Each wall is flat, endless, passes through zero and stands at right angles to its row. A trip goes straight from one point to another. Which walls does it cross, in order?
In the rows, zero is written as 128.

Walls:
(1): [121 144 196]
(2): [164 112  68]
(3): [195 110 189]
(4): [ 84 209 113]
(5): [ 67 175 122]
(6): [137 158 133]
(7): [170  57 158]
(8): [177 223 132]
(9): [123 148 157]
Trips:
[115 121 100] to [ 92 159  89] => 6, 8
[107  84 120] to [208 140 138] => 3, 8, 6, 1, 9
[207  94 142] to [126  79  27] => 8, 3

Walls:
(1): [110 123 131  84 130 119]
(2): [113  25 141 106 105 157]
(3): [131  71 126 187 163 165]
(4): [133 151 178 112 138  91]
(5): [141 102 156 146 110 138]
(6): [161 118 103 103 134 163]
(7): [ 92 113 153 120 131 123]
(8): [ 81  72 143  83 154 111]
Trips:
[149 139 111 109 114 177] to [131 100 143  56 143  90] => 1, 8, 4, 7
[ 55  57 177 137 169  97] to [139 108  84 127 131 168] => 4, 6, 1, 7, 5, 8
[152 168 105  87 192 142] to [127  48 100 109 249 130] => 8, 3, 4, 2, 7

Walls:
(1): [  7  93 147 146  95 108 137 133 111 142 207]
(2): [159 146  85  80  66 113 159 147  95 116 125]
(3): [123 147 143 106 132 178 118 129 104 146 137]
(4): [ 77 141  82  87  90 115 117 171  32 156  82]
(5): [137 127 174 121 115 149 145  92  85  85  96]
(6): [ 67 112 157 144 139 125 116  69 136  96  99]
(7): [ 96 125 111 141  72 119  72 116 167  97  97]
(8): [127 140 117 148  96 171 132 140  80  93  68]
(9): [ 89 147 110 155 129 154  91 165  88 204 110]
Trips:
[160 165 138 193  85  80 103 165 146  93 137] to [124 168 157  81 108 168  98 183  87  82 138] => 5, 4, 3, 9
[162 137 115 129  98  73 201 121 158 132 166] to [ 87 165  93 132 171  93  91 150 168 170 129] => 9, 2, 7, 4

Walls:
(1): [ 59 113 159  91 110 135  92 209  99 181 148 133 175 138]
(2): [186  74 155  73  79  80 161 141 133 129 101 179 101  79]
(3): [153  99 146 131 108 112 142  98  91 221  94 117 101 134]
(4): [129  73 111 112  93 108  89 115 141 133 114 105 144 108]
(5): [147 118 141 125 132  54 164 126  75 178  55 174 135 140]
(6): [ 12  74 146 145 113  51 203  42   7 136 181 173 133 139]
(7): [115 156 182  76  95 111 126 140 130 162  65 180 106 116]
Trips:
[135 123  51 169 126 123 133 117 177  72 164 112  91 210] to [127 153 116  55 185 161 144 195 140 124 140 152 141 142] => 1, 7
[146  99 110 104 126  81  71 163 150 164 180 177 159 101] to [108 183  98 107 145  65  96 183 140 198 137 178 184 162] => 2, 4
[141  91  92 169 109 137  94  83 147  85 105 121 135  43] to [161 110 194  86 110 113 127 103 157 180 126  82 143 139] => 3, 7, 5, 1
[156 165 119 202 149  91  92 123  68 140 127 144 138 163] to [ 61 156 154 110 134 145 162 153 118 156 144  64  96 101] => 1, 5, 7
